Each row of a before or after table is a point. One or more steps were done to the points. Then noise was added and the rows were shuffled. The steps act on columns, c1 being the first. What was done? A step turns or swaps two columns, mirrors them in a line or flattens them onto one, adds a multiple of one to another, or multiplies or shifts one. Angles are multiples of 10 degrees, from the lower column toward the higher: turns from -170 to 170, lines from 10 to 170 but not 90. Use the fewest steps. Two steps may share a column if one is a turn and the other turns, adds or multiplies; they go together, in the order done. Otherwise the lowest column goes first.

Before (9 x 2)
[[-24  -3]
 [ 45   4]
 [-40  34]
 [-18   3]
 [-40   6]
 [-54  27]
 [-23  42]
 [-10   6]
 [ -7  -7]]
After (9 x 2)
[[ 17  49]
 [  9  58]
 [ -9   4]
 [ 31  33]
 [ 18 -39]
 [ -9  21]
 [  1  11]
 [ -7  39]
 [ -5  18]]
Steps: turn c1 and c2 by -70 degrees

Before (12 x 4)
[[-16   9  10  23]
 [-10  -3 -10  21]
 [ 27 -16  -2  -2]
 [ -7   4  -1  15]
 [ -7  -5  -5  -3]
 [-10 -13 -27  21]
 [  5  11   8  15]
 [ 20  12  10  14]
 [ -9   4 -14  19]
 [-16  -9  -8 -18]
 [-17   2   6  13]
 [ -5   7  -2 -18]]
After (12 x 4)
[[-14  -8  23 -18]
 [ -3   7   6 -19]
 [-13 -15 -25  -4]
 [ 17  12 -26  14]
 [-31   4  22  20]
 [-61 -13  32  19]
 [  0   5   7  15]
 [ -9  -5   9  -3]
 [ 20   3  11  14]
 [ 28   8   6  21]
 [-19  -2  17  20]
 [ 19  11 -10  16]]
Steps: multiply c3 by 2.5; turn c1 and c3 by -110 degrees

Before (9 x 9)
[[  0 -11   5 -10  -4 -12  -7  12 -13]
 [ -7  -4  15  27  -8   0  -3  13 -17]
 [ 45  -4 -24  24  -5  13 -24   7  -3]
 [ 54  -1   1  13   4  10   4 -12  10]
 [  2  -1   3  24  13 -13  10  30 -18]
 [ -6  -5  -2 -19  12 -16   5  18  60]
 [-13  -5   2  23  23  -3   7   8 -15]
 [  1  15 -12 -21  -8   1   8  16  -8]
 [  7  15   6  -2   5  -5 -27  12  -6]]
After (9 x 9)
[[ -6 -13  -2   2   7  -6 -26  14  -3]
 [  4   3  -7   9   1 -15  -6  12  16]
 [-49   1  14 -14 -20  12 -20   7   6]
 [ 10  -4  13 -21  20  -6   8   9  15]
 [ -5  -9   4 -26  12 -13   7  30  18]
 [-55   6   0  -3   5  10   5 -11 -10]
 [ 10  33  10  17   6 -15   6  20 -51]
 [  0 -16   6  22 -16  -2   9  14   1]
 [  5  -5 -18 -27   5  -1  -3  12  16]]
Steps: turn c1 and c4 by 170 degrees; turn c2 and c9 by -150 degrees; mirror c3 and c5 in the line at 70 degrees

Before (14 x 14)
[[-23 -22  10  24  12   4  -3 -39 -13  21 -53  16  -3   2]
 [-22  36   7 -29  -5  23  11  -8   3  19  30  12 -32  47]
 [  7 -29   0  -4   3 -33   5 -38   3  42 -35 -13 -16  -8]
 [-26  25   4 -30 -30  46  43  17  18  33   6  20 -10  17]
 [ 13 -12  10 -10  20   1 -15 -21 -28  19 -56 -19  21 -11]
 [-15 -16   5 -16 -19  48   0  -8  16  17  27  -4 -10  17]
 [ 43 -13   8  32  10   4  -8  60  36   5   4   7 -30  14]
 [  4   2 -18  18 -20   0 -17 -48 -37  26 -50  -5  -3 -32]
 [ 15  -7  20  33  -1 -27   7  49  36 -24  22   1   1  -5]
 [ 33 -40 -18  14  -6 -31  -1  38  15 -33 -16  18  -8  12]
 [-40   7  -2 -18  -5  41  41   5 -17  18  14 -17 -42  17]
 [-17 -23   1   2  -8  -9 -11 -14 -48  52 -24   9   6  -4]
 [ -5  14  -8 -12   3  47  56  -9  -7  25  43  22 -10  20]
 [ 28 -26   6   7  21 -21 -16  49  30 -24   2  33 -25 -34]]
After (14 x 14)
[[-23 -22  -8  25  13  -6  -4 -39  13  22 -52  16  -3   3]
 [-16 -23   8   3  -8  -5 -11 -14  48  52 -25   8   6  -5]
 [  7 -30  28  -4   3 -16   5 -39  -2  42 -35 -12 -15  -8]
 [ -5  14 -37 -13   3  31  56  -8   7  25  43  22 -10  20]
 [-26  25 -41 -29 -29  20  43  17 -18  33   7  20  -9  17]
 [-22  35 -24 -30  -4   5  11  -8  -3  19  29  11 -32  46]
 [ 33 -39  36  14  -5   0  -1  37 -14 -34 -16  18  -8  11]
 [ 16  -7  13  34  -1 -31   7  49 -36 -24  22   1   0  -5]
 [-39   7 -33 -18  -5  23  40   5  17  19  14 -17 -42  18]
 [ 28 -26  16   8  21 -16 -17  49 -30 -25   2  33 -25 -33]
 [ 42 -12  -8  32   9  -5  -9  59 -36   5   3   7 -30  14]
 [  4   1   8  18 -20  15 -16 -48  37  26 -50  -4  -2 -32]
 [-15 -16 -45 -16 -19  21  -1  -8 -16  17  26  -4 -11  18]
 [ 13 -12  -6 -10  19  -9 -15 -21  28  18 -56 -20  21 -12]]
Steps: mirror c3 and c6 in the line at 120 degrees; multiply c9 by -1

Before (9 x 20)
[[  2 -12  11 -20  -8 -16  26  -5  46   3  -6  12   9   9 -12  -2  12  18
   -5  18]
 [-18  17   0 -19  19 -16   1 -50 -19   6 -20 -14  35 -17 -10 -15 -15   2
  -12  -5]
 [-13 -39  24   3 -10 -42   3   6  21  13   6   2   5   8 -12  -7  25  19
  -22 -15]
 [-10 -38 -13 -18  10 -11   8  10  13  17  13   5   7   1  -4  38  25  24
   -7  30]
 [  0  18  -7 -23  13 -36  -5 -39 -17  19  24 -33   9 -10  11 -14 -19  17
    2  -9]
 [  8  11  18 -25   8 -33 -22 -35 -18   5   9  10  10  -9  -2 -21 -13 -23
  -10   7]
 [ 15 -39 -28   2 -15  56  11   7   0  40  30   7   7 -47 -21  26  26 -16
   -3 -60]
 [-10 -41  -7   0  -7 -31  22 -10   1  14   1  -1 -13  19 -15   9  -1  -5
  -14  26]
 [-15  17  12  -7   2 -25 -16  -6 -33  -8  12 -39  22   5 -14 -15 -36 -18
    3  -8]]
After (9 x 20)
[[  7  10  17 -56   7 -36 -15 -33 -19   5 -10   8   9 -10  -5 -19 -13  32
   -7   7]
 [-19  17  11 -37   4 -24  -7  -6 -32  -7   8 -42  20   6 -17 -10 -34  24
  -16  -7]
 [  2  20 -10 -53  14 -38 -11 -39 -18  18   1 -33  11  -9  11 -12 -16 -15
  -25 -11]
 [-14 -40  -5 -28  -7 -30  20  -9   1  18 -15   1 -11  17 -13   9   1  -4
    3  28]
 [-13 -36 -13 -48  10 -10   3  13  14  15 -16   5   4   3  -4  40  23 -26
   -7  29]
 [  6 -11  11 -53  -6 -16  20  -4  43   4  -5  15  10   9 -16  -5  10 -24
   14  14]
 [-14  22  -4 -46  18 -16   1 -48 -19   7  -2 -10  35 -17  -8 -14 -15  -1
   23  -6]
 [-11 -39  25 -26  -9 -44  -6   5  23  10 -31   2   1   7 -12  -8  26 -17
    6 -14]
 [ 18 -36 -24 -31 -16  58  12   3   2  38 -18   6   5 -46 -24  26  29  10
  -23 -62]]
Steps: shift c4 by -30; mirror c7 and c18 in the line at 170 degrees; add -0.3 times c17 to c19; turn c11 and c19 by -110 degrees
